Each row is a point. To make a cloud, some directions were put in groups of two or more. Within a group, all points are equally far from the middle, so they leave a hole (a ring in 2 directions, a hollow ball in 3). The other directions are filled evenly. Then the cloud was stretched, turned, moved and blurred a little. How many holes are there, and how many directions does each take, smallest first?
In the rows, zero is written as 128.

Cloud (21 x 3)
[[203 172  96]
 [177 186 153]
 [106  90 111]
 [ 85 185  88]
 [110 108  71]
 [ 74 118  93]
 [192 107 101]
 [200 161  70]
 [146  85 148]
 [188 127 117]
 [ 99 193 120]
 [192 126 123]
 [ 56  76 182]
 [ 85 209  81]
 [121 127  93]
 [133 138 148]
 [123 185 161]
 [193  82 125]
 [132  88  86]
 [112  57 134]
 [153 187 119]]
Holes: 0

Cloud (28 x 4)
[[ 65 184  93  89]
 [ 96 182 149 179]
 [ 70 122  58 147]
 [117  77 146  80]
 [165  90 115 169]
 [166 150 176 123]
 [ 90  70 107  88]
 [113 194 134 175]
 [133  87  94 183]
 [ 54  91 101 104]
 [ 64 104  65 127]
 [ 93 104  58 163]
 [115  78 164 160]
 [101 190 164 162]
 [ 64 183 144  83]
 [182 128  73 122]
 [102 190 165 162]
 [135 105 101  60]
 [129 182 183 112]
 [ 74 101  59 135]
 [121 198  72 121]
 [ 66  76 118 101]
 [ 98  99 145 189]
 [184 135 147 143]
 [ 74 187  80  98]
 [181 131  75 124]
 [ 93  69 145  97]
 [ 89 193  69 115]]
Holes: 2 (2, 2)

Cloud (55 x 6)
[[144 118 215 153 119 109]
 [155 167 174  75 145 183]
 [100 127 118 195 190 125]
 [193  62 169 101 115 141]
 [201 102 124  67 167 164]
 [219 144 103  88 178 127]
 [132 193 156  65 166 134]
 [156  48 168  94 134 114]
 [147  73 164 201 123 148]
 [ 76 153 138 168 185 152]
 [102 102 167  50 146 111]
 [216 111 118 179 161 162]
 [105 175  59 106 149  83]
 [100  94 100  89  96 187]
 [ 89 124  50 119  95 123]
 [107 176 113 175 159 193]
 [105  68 101 141 143 188]
 [129 109 172 123 113 210]
 [ 68  95 106  67 137 144]
 [118 122 114 114 224 145]
 [158 199  87 118 151 185]
 [200 144 176 195 124 144]
 [174 181  90  96 170  77]
 [155 173 114  31 124 110]
 [178 149 191 150  88 180]
 [115  84  83  71  79 132]
 [103 162  64  64 111 154]
 [170 190 146 146  69  99]
 [193 114 127 123 184 193]
 [147  82  99 202 110 107]
 [108 152 125 220 124 122]
 [184 102 162  61 129  81]
 [197  88 136 181 135  86]
 [ 75 124 107 135  63 146]
 [158 180 114  62 102  74]
 [143 219 159 149 126 114]
 [102 145 154 138  62 182]
 [ 77 103  79 131 169  86]
 [177 157 173 201 146 116]
 [180  95 110 201  88 131]
 [ 84 163 105 116 203 140]
 [100 201 119 152 106  87]
 [169  59  98 171 146  97]
 [203  80 115 154 180 157]
 [152 105 115 103  46 166]
 [153 174 117 181 124 206]
 [127 191  55  96 101 122]
 [201  88 178  89 152 120]
 [127 158 170 165 200 145]
 [143  99 169 170  68 173]
 [163 147 196 168 166 104]
 [142 144  53 146 138  70]
 [116  84  59 134 155 174]
 [102 100  88 133  72  85]
 [179 189 177 178 133 124]]
Holes: 1 (6)

Cloud (86 x 8)
[[114 190 139 149 181  62 210 110]
 [ 71 153 155 151 229 107 123  70]
 [116 220  90 163  95 104 141 117]
 [173  97 134  63 116 157  76 125]
 [131 222 118 114 170 101 111 149]
 [ 84 112 142 226 152 102 177 113]
 [146 104 167 162 160 126  75  33]
 [192 104 171 151 117 109 196 141]
 [177  97 192 131 111 147 112 130]
 [145 230 113 149  96 113 150  82]
 [163 191 138 143 107 116 195 158]
 [ 74 129 137 184 142 115 118 154]
 [ 83 148  80  79 111 132 103 130]
 [115  78 123  83 143 115 186  36]
 [164 126 152  65 185 138  93  47]
 [116  69 190 117 218 117 163 126]
 [186 161 174  83 191  37  90 131]
 [125 212 145 155 145  90 170  87]
 [179 191 124 134  92 148 189 168]
 [167 176 162 107 194  29  95  88]
 [125 143  85  92 168  39 157 115]
 [ 86 194 103 197 115 116 129 119]
 [104 133 205 131 157 124 108 126]
 [180 165 195 175 184 100 141 194]
 [ 80 161  81  91  99 106 117  50]
 [187 104  73 116  71 130 119 169]
 [213 141 182 115 122  97  72 116]
 [147 214 128 188 235 110 111  94]
 [110  92 100 203 162 131 195  87]
 [124 111 165  79 166 196 140 167]
 [126 112 123  50 104 131  82 142]
 [165 203 153  98 116 106 165 119]
 [121 178  92  88 121  93 151 187]
 [183  96 147  93 146 172 192 126]
 [169 202 100 138 145  99 149 144]
 [ 82 138 157 115 139  48 134 188]
 [197 183 173 128 146 117 158 170]
 [148 134 189 103 162 154 205 138]
 [113 166  35 135 125  90 181 107]
 [105  75 128  72 141  88 167  76]
 [114 168 146  26 178 128  98 113]
 [169 220  84 125 150 119 158 106]
 [120 170  95 146 123  81 183 177]
 [159 131 117 180 240 155 103  74]
 [191 114 188 176 156  83 189 155]
 [161  95  78 137 136  54 170 159]
 [205 166 135  65 132 107  99 106]
 [ 80 134 119  77 155  68 154  97]
 [ 86 104 103 176 150 112 114 145]
 [101  55 115 151 122 124 126 127]
 [201 142 116 155 100 195 114 143]
 [209 188 172 129 219  59 115 144]
 [100  88 108  86  88  96 130 113]
 [203 131  88 117 199 165 148  80]
 [179  69 203 174 106  75 185 140]
 [176 125 112 127  72  48 181 134]
 [113 107 159  71 158 102 173  61]
 [ 94 141 143  63 183  67 128 136]
 [117  80  81 165 106  91 122 175]
 [101  91  46 180 150  69 152  90]
 [ 95 154 105 175 198 124 140 125]
 [153  83 104 178 162 133 100  99]
 [183 178 100 111  92  92 154 165]
 [104  90 128 112 157 177 205 169]
 [170 169 175  85 170 159 211 155]
 [ 85  70 154 100 157 135 164 173]
 [203 129  97 170 120  85  95  87]
 [ 69  88  69 118  98 149 158 105]
 [123 179 219 100 204  75 109 167]
 [121 135 140 145 231  99 131 211]
 [ 97 121 112  93 124 142  62 124]
 [176  94 123 160 125  28 139  53]
 [153 127 166 108 101  19 144 159]
 [191  95 189  92 131  85 114 132]
 [121 173 183 129 195 135 157 184]
 [204 198 148 141 163  88 115 153]
 [159 196 178  61 157 127 124 102]
 [116 184 164 186 134  70 119 189]
 [ 77 146 150 135 156 130 102  63]
 [205 126 101 164 102 140 132 122]
 [152 144  55 100 152  71 126  62]
 [111 134 211 144 105  37 136 129]
 [108  99 107 223 148 107  80 124]
 [128  89  67 206 112  59 126 120]
 [147 143  57 180 131 197  84  81]
 [155 152 121 171 165 119 207 146]]
Holes: 1 (4)
